Each row is a point. To make a cloud, some directions were put in groups of two or more. Within a group, all points are equally far from the middle, so they leave a hole (a ring in 2 directions, a hollow ball in 3). The other directions are filled evenly. Then the cloud was stretched, turned, moved and blurred a little. How many holes are there, and how many directions does each take, smallest first?
In the rows, zero is written as 128.

Cloud (15 x 2):
94 141

147 111

104 144

123 97

171 143

76 140

92 110

136 177

81 140

170 136

123 136

78 105

151 135

107 89

109 122
Holes: 0

Cloud (22 x 3):
76 141 146

109 84 118

167 115 116

120 73 124

147 120 98

119 176 129

78 149 150

156 152 122

105 169 120

101 135 105

126 173 121

105 150 106

167 110 115

126 149 100

125 68 155

134 165 153

130 81 169

93 167 129

148 144 159

149 95 166

160 140 115

118 82 114
Holes: 1 (3)

Cloud (19 x 3):
147 173 113

105 176 91

113 151 81

123 148 116

140 166 97

99 154 93

115 181 99

126 138 84

150 142 108

79 128 117

110 103 108

88 132 110

113 138 113

85 157 132

72 132 110

109 177 97

96 152 164

119 129 131

106 165 125
Holes: 0

Cloud (31 x 4):
138 119 174 133

104 104 162 120

83 122 144 101

129 98 87 132

142 157 117 64

155 121 103 169

180 138 126 128

159 170 95 114

141 155 147 166

174 162 103 127

127 99 106 86

87 116 126 122

135 125 174 142

155 149 116 172

161 171 98 130

179 152 107 135

90 108 153 115

152 101 141 117

120 102 166 117

133 124 132 174

140 149 153 165

164 167 101 140

175 153 102 146

145 137 125 176

161 166 123 83

143 172 93 116

150 100 94 145

126 112 119 168

117 127 80 95

146 166 176 117

180 135 109 142
Holes: 2 (2, 2)

Cloud (50 x 6):
63 122 148 143 118 143

150 185 128 125 110 124

138 185 143 118 134 106

170 169 164 127 159 119

153 177 120 123 85 152

120 110 169 173 136 106

147 101 119 89 136 167

143 110 98 75 133 147

88 114 131 151 166 83

147 108 96 102 147 110

182 170 149 131 139 154

156 179 128 113 169 108

167 144 120 107 162 169

165 181 124 101 89 161

164 118 130 159 135 121

143 165 126 103 176 113

79 145 154 116 126 145

129 105 110 90 150 111

137 101 161 143 175 81

129 126 177 132 204 118

157 159 108 102 168 148

178 112 130 142 122 127

94 143 153 100 127 147

108 119 168 180 148 138

179 163 115 150 144 166

120 79 113 125 138 149

69 130 148 139 105 135

125 91 96 129 131 152

114 162 131 112 95 157

181 104 131 105 114 171

173 104 152 120 147 150

138 160 174 162 159 126

111 121 142 91 149 151

114 162 120 109 163 125

161 107 135 114 93 138

96 112 96 122 106 144

128 115 133 97 179 100

75 128 158 158 179 131

148 176 97 130 138 115

98 87 111 129 145 126

171 88 113 118 131 168

95 144 120 144 163 105

55 94 140 136 115 124

103 106 142 99 157 79

204 120 119 117 149 128

102 119 148 140 107 95

95 113 145 155 167 68

168 104 149 116 113 144

133 129 117 150 153 93

118 164 161 102 119 123
Holes: 2 (2, 3)
